Rows are points. Each copy is the shape, with its points in the same order, stretched, turned, moved and blurred by noise. Is it also mirrored, or only turned?

Shape:
[26 -38]
[-37 -33]
[-9 -19]
[-24 33]
[34 -8]
[25 25]
[-44 -16]
[-15 28]
Copy 1 (8 x 2):
[49 0]
[1 -59]
[13 -21]
[-44 -7]
[35 22]
[-1 38]
[-14 -49]
[-30 6]
Copy 1 is: only turned
Copy 2:
[38 27]
[-47 49]
[-14 16]
[-49 -19]
[39 -7]
[16 -36]
[-62 32]
[-36 -19]
Copy 2 is: mirrored
Copy 3:
[27 -4]
[3 37]
[10 14]
[-31 -1]
[13 -17]
[-12 -34]
[-7 30]
[-29 -7]
Copy 3 is: mirrored

Shape:
[-19 -31 33]
[-20 -17 16]
[11 -22 3]
[-7 18 -22]
[-15 8 -12]
[54 40 -8]
[0 -24 11]
[-1 -6 -23]
[42 72 12]
Copy 1:
[43 43 53]
[35 25 34]
[4 32 16]
[0 -8 -14]
[11 0 17]
[-11 2 -73]
[21 35 25]
[-7 0 9]
[16 -10 -88]
Copy 1 is: mirrored
Copy 2 (9 x 3):
[48 -41 -32]
[24 -29 -34]
[15 -22 14]
[-18 5 -15]
[0 -10 -19]
[4 74 43]
[14 -23 -8]
[-17 -18 4]
[37 105 11]
Copy 2 is: mirrored
Copy 3 (9 x 3):
[-43 26 13]
[-27 11 2]
[5 17 17]
[20 -17 -19]
[2 -11 -14]
[64 23 -38]
[-10 23 10]
[17 -11 4]
[51 26 -78]
Copy 3 is: only turned
Copy 4 (9 x 3):
[-41 4 35]
[-26 -4 38]
[-5 19 31]
[17 -17 37]
[3 -15 41]
[34 16 -5]
[-16 12 34]
[15 -3 45]
[23 -3 -22]
Copy 4 is: only turned

Shape (7 x 4):
[30 34 -14 8]
[8 0 27 1]
[-5 28 -10 4]
[-20 -59 25 -21]
[-16 -3 3 -28]
[22 6 -21 47]
[-39 -24 39 -18]
Copy 1 (7 x 4):
[36 27 -14 45]
[-17 -8 -39 -2]
[-3 24 11 23]
[-14 -52 -2 -75]
[-3 -27 23 -4]
[28 74 -30 2]
[-53 -33 2 -45]
Copy 1 is: only turned
Copy 2 (7 x 4):
[-23 -31 5 28]
[-18 18 -13 14]
[-3 -25 -14 16]
[14 68 -8 -34]
[24 21 -8 11]
[-41 -32 -7 -17]
[16 48 -29 -6]
Copy 2 is: only turned
Copy 3:
[-26 -10 -28 -35]
[-1 11 -28 16]
[-16 16 -2 -12]
[71 7 -12 60]
[42 24 -8 14]
[-50 -34 -9 -15]
[38 44 2 60]
Copy 3 is: only turned
Copy 4 (7 x 4):
[-19 26 -50 -7]
[-21 1 24 -3]
[-28 -11 -32 -3]
[45 -32 53 26]
[9 -21 -2 38]
[1 16 -39 -57]
[-11 -54 55 24]
Copy 4 is: mirrored

Shape, 7 rows:
[24 -22 12 2]
[-7 -60 23 22]
[-32 11 -17 -47]
[-1 28 16 -11]
[4 -20 30 25]
[51 -24 -24 15]
[13 65 5 44]
Copy 1:
[6 -2 26 10]
[51 6 51 -19]
[17 1 -47 -12]
[-12 -23 -16 -6]
[14 -13 40 -15]
[-33 32 32 27]
[-92 -17 4 -24]
Copy 1 is: mirrored
Copy 2 (7 x 4):
[18 -22 -13 6]
[17 -25 -2 58]
[24 46 22 -4]
[-13 17 -24 -6]
[-9 -29 -22 35]
[18 -52 13 -25]
[-69 -29 -24 -32]
Copy 2 is: only turned

Shape, 9 rows:
[-44 -42 -14 19 -39 7]
[13 19 16 16 10 33]
[-10 -94 8 7 -36 30]
[-7 -1 47 22 13 27]
[20 44 -4 -15 2 -34]
[13 27 -5 20 16 -36]
[22 10 -8 34 -17 -24]
[11 34 3 13 -41 -35]
[4 14 6 20 4 42]
Copy 1 (9 x 6):
[47 -15 -7 -47 2 -25]
[-10 4 0 16 -12 -40]
[47 -26 -29 -18 -45 15]
[17 3 24 27 -10 -49]
[-29 -5 23 -15 53 -29]
[-5 19 10 14 53 -27]
[8 -7 -13 -14 42 -30]
[-9 -35 15 -28 73 -57]
[-4 10 -2 7 -16 -39]
Copy 1 is: mirrored
Copy 2:
[-56 27 17 26 -16 -32]
[30 -18 -16 29 -19 19]
[-43 70 61 89 43 -28]
[21 -5 -23 43 1 -16]
[22 -31 -6 -73 14 13]
[19 -21 -37 -69 25 19]
[-8 -17 -28 -33 32 30]
[-9 -53 -4 -62 19 7]
[19 -9 -14 40 -32 16]
Copy 2 is: only turned
Copy 3 (9 x 6):
[0 -22 3 -8 -57 -39]
[7 -7 16 29 36 1]
[8 3 -68 14 -29 -38]
[-25 -14 20 53 -6 12]
[-28 -28 21 -8 34 -31]
[-29 -49 17 -11 8 0]
[1 -61 -9 5 19 -17]
[-12 -63 14 5 28 -52]
[19 -12 14 28 24 -2]
Copy 3 is: mirrored
Copy 4 (9 x 6):
[2 -70 -19 31 -23 30]
[-6 1 1 -22 24 23]
[-21 -61 -65 59 9 50]
[20 -14 -2 -4 31 33]
[-15 19 40 -16 1 -38]
[0 -17 27 -24 18 -43]
[-24 -27 25 -11 12 -19]
[-22 -8 61 -9 1 -7]
[-10 -3 -7 -20 12 34]
Copy 4 is: only turned

Shape, 11 rows:
[-31 51 -3 7 14 6]
[25 3 10 9 30 34]
[40 -8 22 58 -11 -35]
[9 -32 -11 41 -30 -18]
[-38 23 28 -31 13 25]
[-30 46 30 -17 20 2]
[41 -31 -8 -35 39 -14]
[-18 48 1 44 7 32]
[-14 28 -29 -2 -21 41]
[41 2 -2 27 -43 -14]
[10 7 9 -31 42 42]
Copy 1:
[-18 18 -18 -38 12 3]
[-61 8 24 -30 -44 30]
[1 -67 -12 32 -21 -47]
[27 -17 -22 43 -27 -53]
[-13 14 15 -47 -9 46]
[-19 1 7 -36 3 34]
[-55 -1 33 28 -17 30]
[-24 8 -23 -53 -15 -10]
[-10 49 -39 -30 -21 1]
[17 -31 -59 38 -21 -28]
[-75 28 34 -46 -45 56]
Copy 1 is: mirrored
Copy 2 (11 x 6):
[45 -13 4 14 6 -1]
[18 31 8 40 -21 -29]
[-4 64 18 -3 -43 32]
[-28 36 16 -9 19 24]
[30 -8 -44 39 -3 -1]
[43 -11 -32 18 -31 1]
[-4 64 -28 4 -25 -65]
[45 -17 22 33 13 24]
[22 -38 25 25 37 -6]
[-23 7 20 -13 -28 14]
[20 15 -16 48 -16 -42]
Copy 2 is: mirrored
Copy 3 (11 x 6):
[16 16 44 9 -42 2]
[36 44 19 21 5 -22]
[48 1 61 -12 51 -15]
[25 2 10 -37 22 21]
[-14 19 -12 -15 -46 -17]
[-4 12 30 1 -36 -20]
[-9 22 29 43 29 -6]
[50 33 42 -1 -32 -5]
[12 -4 -15 25 -56 23]
[29 -37 18 21 15 1]
[5 42 2 34 -18 -24]
Copy 3 is: only turned

Shape, 12 rows:
[-70 -18 -22 -27 0 16 14 -40]
[-19 -30 11 -1 12 -1 62 3]
[-36 15 11 -35 -16 36 42 -17]
[64 -4 -25 30 34 33 26 22]
[-9 6 -6 -32 -16 -6 0 -26]
[44 7 8 55 16 40 9 8]
[-18 0 36 9 42 -4 34 31]
[54 -9 8 30 -15 29 22 23]
[-51 1 -15 -1 -30 -9 28 -30]
[25 -11 -6 26 -16 48 -1 32]
[60 -39 41 17 0 47 2 18]
[-1 -23 23 -8 18 9 31 60]
Copy 1:
[-3 32 5 -66 -16 -42 -37 19]
[-55 1 -6 -46 10 24 -46 -16]
[-36 5 -33 -49 -31 -2 2 45]
[-13 21 38 52 -1 65 -8 -30]
[21 -4 -20 -20 -6 -16 -11 14]
[-25 13 17 24 -12 53 27 -33]
[-51 -10 -33 -13 -2 -24 -46 -34]
[-29 -12 26 20 6 68 33 -4]
[-16 16 -11 -64 12 -11 -1 24]
[-27 5 53 13 -5 29 38 10]
[-30 -31 33 12 -23 65 12 -36]
[-58 -21 13 -2 4 -5 -37 -6]
Copy 1 is: mirrored
Copy 2 (12 x 8):
[12 -8 21 -27 -35 -23 41 75]
[-4 13 -40 -49 24 5 6 37]
[-30 -7 -28 -2 -4 -27 38 44]
[-21 38 10 -8 57 24 26 -40]
[4 -29 3 8 -23 -13 5 31]
[14 29 9 10 73 -24 28 -29]
[-3 35 -58 -62 6 -30 -21 -18]
[0 16 -16 29 64 16 24 -9]
[40 -37 -3 -20 -1 -26 38 60]
[3 32 -2 38 30 14 49 2]
[-16 47 -14 51 56 13 -2 5]
[-22 47 -66 -28 -6 22 -6 -6]
Copy 2 is: mirrored
Copy 3:
[9 5 15 27 5 -61 7 -19]
[17 -37 -41 -8 6 -38 9 -45]
[-1 -27 32 -16 -2 -44 -12 -37]
[63 -13 -42 -32 -14 16 -10 -11]
[1 1 34 7 4 2 8 20]
[40 5 -21 -52 -29 22 3 -15]
[10 4 -68 -39 12 -26 -24 -62]
[23 -25 -22 -33 -36 43 9 3]
[2 -9 16 19 -10 -12 22 -27]
[25 1 -34 -20 -56 34 -6 4]
[13 -17 -18 -49 -31 15 12 34]
[8 -10 -83 -18 -13 1 -29 -34]
Copy 3 is: mirrored
Copy 4:
[-20 -17 -33 85 -18 5 47 -22]
[-24 1 -35 28 -43 19 31 49]
[-32 -8 -4 64 -6 -38 45 35]
[34 -29 2 -19 35 32 -15 48]
[-26 -20 -7 32 -21 -16 4 -1]
[20 -27 6 -34 60 35 5 25]
[-19 27 17 14 -11 33 20 38]
[8 -14 -21 -47 26 2 -9 44]
[-20 -23 -40 16 -40 -12 52 -2]
[33 -7 -22 -32 48 5 6 10]
[-11 6 -20 -13 59 23 -26 35]
[8 36 -11 4 -13 15 2 46]
Copy 4 is: only turned

Shape, 14 rows:
[17 3 -2 15 18 3 -10 12]
[5 0 -10 -72 -23 -10 -2 -2]
[28 19 -20 14 37 -13 4 5]
[-6 -70 35 2 -27 -10 -23 -103]
[13 14 -23 15 0 -2 -7 10]
[-18 17 0 10 45 40 25 -18]
[23 21 -17 9 -10 -8 31 3]
[18 -3 -12 27 -27 -3 0 14]
[14 -4 17 13 -5 6 -11 7]
[23 19 -21 33 -17 -33 -25 -10]
[13 -10 -23 25 -9 13 -13 15]
[0 19 -2 16 -19 -32 -18 9]
[0 -11 -15 30 9 -34 15 -1]
[19 20 43 31 -11 11 15 -1]
Copy 1:
[12 -12 -1 6 4 19 15 7]
[-42 -19 -72 4 14 -2 6 -34]
[35 -6 -11 25 -29 39 1 3]
[-121 43 23 -86 26 14 -5 50]
[4 -8 -6 20 -19 -1 23 -3]
[12 -7 37 -16 3 54 -14 -39]
[11 -18 -26 -5 -48 -1 -1 -21]
[-17 -19 -8 -2 -20 -26 26 11]
[-1 -16 -6 -21 15 1 17 11]
[-1 23 -6 11 -35 -20 32 23]
[-22 -25 9 16 -3 -1 37 13]
[4 13 -9 9 -7 -38 14 4]
[-12 -4 16 22 -27 -10 -27 16]
[33 -7 -2 -66 -8 -7 5 -5]
Copy 1 is: only turned
Copy 2 (14 x 8):
[-21 -17 -16 -5 2 -2 4 -25]
[6 60 56 -8 -27 -39 -3 -16]
[-36 0 -10 10 2 17 -4 -57]
[-10 9 -57 55 -37 -101 51 51]
[-12 2 -9 -8 8 12 17 -34]
[-34 18 -51 22 -1 -9 -42 24]
[-6 7 1 25 31 2 -8 -48]
[9 -21 -14 4 21 -1 28 -36]
[-14 -28 -10 -2 7 -21 15 -7]
[-20 -9 -9 -8 23 14 60 -44]
[8 -13 -29 -12 -1 1 22 -28]
[-14 -13 25 -8 12 9 39 -18]
[-5 -7 4 43 -4 8 14 -31]
[-29 -53 -21 18 49 -27 -7 0]
Copy 2 is: only turned
Copy 3 (14 x 8):
[22 -10 21 9 16 -20 -17 -10]
[-4 39 -11 -13 -39 -2 6 -6]
[38 4 38 22 4 6 -10 10]
[-84 -23 -41 35 -19 -46 58 -29]
[7 -4 32 -7 5 -8 -5 3]
[-18 -23 -21 47 -24 -38 -20 44]
[14 -15 20 1 -22 18 1 21]
[5 -27 23 -18 17 -3 -2 -10]
[5 -22 11 -1 15 -29 -15 -26]
[-9 3 67 -19 6 -4 12 -21]
[7 -17 16 -11 24 -19 -3 -1]
[-17 2 50 -19 12 -8 -12 -27]
[-2 -10 22 21 21 25 0 13]
[-5 -51 13 3 -7 -31 -24 -23]
Copy 3 is: only turned
Copy 4, 14 rows:
[-17 -5 9 -6 12 13 14 14]
[18 5 -23 36 -1 -34 28 -37]
[1 -10 25 19 16 34 22 23]
[-14 94 -27 -97 -67 -13 -22 -73]
[-6 5 11 13 37 4 6 1]
[41 -13 -26 -29 -7 -11 6 42]
[3 37 12 46 14 1 3 10]
[-30 35 18 12 20 -7 -5 -6]
[-31 11 -6 -8 -4 -1 0 -4]
[-25 26 28 9 43 43 -21 -36]
[-24 17 16 -15 32 -11 13 11]
[-16 0 7 25 22 13 -33 -36]
[6 25 25 19 -11 5 -20 -3]
[-40 33 -19 10 -22 18 -21 7]
Copy 4 is: only turned

Shape:
[-5 61 -43 -26 8 -24 -3 -30 22]
[28 -20 -43 -25 -14 1 40 -11 -4]
[-44 21 -5 -33 -16 10 18 14 -16]
[-11 2 18 29 14 17 22 31 47]
[17 50 -49 -44 34 8 -48 -20 -9]
[-46 -14 7 -17 -5 -37 -37 -17 -24]
[-20 12 -43 -10 -31 -23 -2 16 25]
[10 2 43 35 42 -34 2 15 -47]
[30 4 11 32 37 -15 6 -28 5]
[39 17 -3 -36 -13 5 -25 -9 14]
[-40 -4 5 17 -40 -10 11 -28 -17]
[46 18 -6 20 10 36 -14 -22 -33]
Copy 1 (12 x 9):
[-9 -7 -4 22 9 66 -35 -4 5]
[21 15 -28 4 -26 -1 -44 -34 -26]
[-26 9 -2 -31 4 6 -31 7 17]
[14 -1 -4 -21 60 1 5 13 -5]
[-35 -14 -34 9 2 84 -3 -34 17]
[-34 13 -23 32 -9 1 18 22 24]
[-8 0 8 17 18 -3 -38 -16 18]
[-27 -9 -1 6 -1 7 71 29 -62]
[20 -11 -29 28 7 33 32 15 -40]
[6 15 -2 2 -2 36 17 -26 21]
[4 -7 -10 16 -23 -14 -20 29 13]
[11 -36 -28 -5 -26 39 28 -16 -18]
Copy 1 is: only turned
Copy 2:
[-42 21 1 -54 18 24 16 77 26]
[-28 10 -20 -25 27 0 69 -1 -25]
[1 35 34 -11 -9 -20 28 1 44]
[-12 8 -11 -13 -53 30 -6 -22 25]
[-24 9 30 -54 71 57 -3 76 38]
[-14 18 13 53 -3 -50 -28 43 17]
[-50 13 41 -37 4 -28 27 29 -12]
[24 71 -25 42 -43 19 -41 24 5]
[-4 13 -65 11 -21 44 -20 36 -6]
[-22 7 -2 -54 72 10 -19 0 16]
[7 -8 -5 23 -26 -76 18 15 3]
[22 -12 -6 -29 34 28 5 11 2]
Copy 2 is: mirrored
Copy 3 (12 x 9):
[5 15 -30 -67 -20 53 1 38 -29]
[-36 -32 -59 10 4 26 21 -8 -36]
[30 -49 -11 -39 -22 52 11 -4 20]
[56 -5 -47 -18 41 -37 -20 24 33]
[-25 -25 20 -55 -36 45 11 83 -47]
[2 18 45 -9 -14 47 -22 -21 33]
[-27 -12 -31 -63 25 27 20 7 23]
[18 -10 26 15 -1 -17 -113 -11 -15]
[15 32 -21 11 0 -20 -55 20 -37]
[9 -11 15 -34 19 19 37 33 -49]
[13 23 -13 -15 -24 28 5 -61 23]
[-17 -15 12 -8 -36 -17 -4 22 -49]
Copy 3 is: mirrored
Copy 4, 12 rows:
[0 -4 25 12 46 44 51 -45 -23]
[-15 -17 3 31 -22 -17 -10 -68 -1]
[-44 43 25 -7 31 10 35 -32 -22]
[-2 16 -13 23 38 -40 43 10 4]
[-11 -7 66 13 35 77 48 -52 25]
[-13 47 -7 -7 -30 74 28 3 -17]
[-32 20 -38 20 28 12 28 -53 1]
[16 2 12 -43 -33 25 32 39 4]
[32 -30 14 11 -17 14 29 24 -7]
[17 -12 19 25 32 35 -15 -45 23]
[-38 11 -17 6 1 23 19 15 -50]
[-17 -53 46 18 18 28 10 13 17]
Copy 4 is: mirrored

Shape (14 x 11):
[-14 -35 -121 -7 -14 22 17 -14 -10 16 -28]
[12 -32 7 10 12 10 15 24 16 18 11]
[5 31 4 -9 10 -26 14 -7 62 7 7]
[25 -15 -7 -4 3 -24 -20 60 -7 20 18]
[-29 31 -2 -6 12 -12 6 -14 12 -25 20]
[-32 5 -36 -4 7 -20 -31 50 0 11 24]
[0 -47 -29 -4 -17 -24 7 -19 -5 -7 20]
[48 9 -4 6 4 8 -42 28 28 -33 29]
[45 39 -8 45 -6 5 11 6 -13 -22 -45]
[-21 10 -1 -2 -6 -6 2 -22 -21 5 27]
[-28 -9 -14 40 12 -24 0 -28 -13 17 1]
[-17 31 -28 8 13 -11 7 -27 -8 24 28]
[-33 -23 0 -14 -16 -12 -51 0 -4 24 17]
[-34 26 6 27 -72 -12 1 -9 91 7 24]
Copy 1, 14 rows:
[21 -54 53 49 9 112 1 41 28 40 33]
[-11 15 -3 40 3 -22 18 1 31 -26 35]
[-19 5 -9 -26 22 -6 -3 22 52 -29 -28]
[-23 -4 -3 41 -5 -9 -37 16 -14 -17 67]
[1 -14 -10 -50 -8 9 -3 13 24 16 -35]
[-30 -28 -25 11 -20 32 -43 49 -4 23 49]
[-6 -39 14 26 -13 56 16 -30 19 -10 2]
[10 -23 -5 15 -52 -36 -41 38 5 -61 21]
[58 5 23 -11 27 -39 7 42 -38 -26 -18]
[-23 6 11 -21 -11 23 16 9 -6 31 -18]
[-34 -22 -2 -10 20 30 65 16 -7 22 -13]
[-42 5 19 -46 4 36 26 40 12 32 -7]
[-50 -17 -7 47 -29 24 -9 20 -19 33 4]
[-5 25 -70 -3 -19 42 23 50 -5 -66 -88]
Copy 1 is: only turned
Copy 2:
[35 -28 -15 -59 -43 11 73 -22 -31 -30 39]
[27 -10 -26 22 -36 -14 14 -14 -6 -15 -17]
[-21 -19 8 21 49 -26 29 14 -9 -57 -1]
[22 16 -83 17 5 -5 -10 -13 -18 -5 0]
[-6 3 31 -7 36 -46 -5 -15 16 -30 8]
[19 23 -61 -23 16 0 -9 -22 10 -43 18]
[66 7 -4 -13 7 -38 12 -8 -27 -11 -10]
[-12 15 -60 18 27 -69 18 4 20 -14 -28]
[-49 -55 -4 -9 -6 -42 2 38 5 36 1]
[5 28 22 -24 22 -32 -20 -31 -6 2 -10]
[44 -23 12 -28 28 -9 -18 -16 5 14 -5]
[-7 -7 19 -30 36 -28 -7 -43 -16 -13 1]
[39 63 -34 -8 39 21 -9 -27 14 -13 -4]
[-4 11 12 -41 60 -23 18 31 13 -119 -67]
Copy 2 is: mirrored
Copy 3, 14 rows:
[26 -1 -69 -8 46 -31 9 15 28 -45 -49]
[-12 -16 -2 9 -11 -28 -26 17 17 11 -8]
[14 14 -13 11 -42 -8 -2 -16 -5 -22 -7]
[-10 11 23 -3 2 -9 -16 15 20 42 -46]
[2 16 2 20 -3 20 -1 -4 -9 -33 -2]
[-7 30 -7 16 28 1 1 2 -6 21 -34]
[-8 -2 2 -5 5 -12 -36 25 7 -23 -30]
[-25 -2 5 22 -21 26 10 -7 39 4 -41]
[12 -26 8 -15 19 -1 17 -29 49 -22 6]
[-10 1 14 21 8 -3 -3 8 -15 -28 -11]
[3 -5 -11 2 31 -10 -33 -15 -14 -33 -5]
[11 9 0 25 18 -16 -11 -6 -13 -30 -17]
[-40 1 -3 1 5 1 -7 -2 -28 -7 -43]
[-38 43 -33 19 -36 -41 6 -18 -19 -44 2]
Copy 3 is: only turned
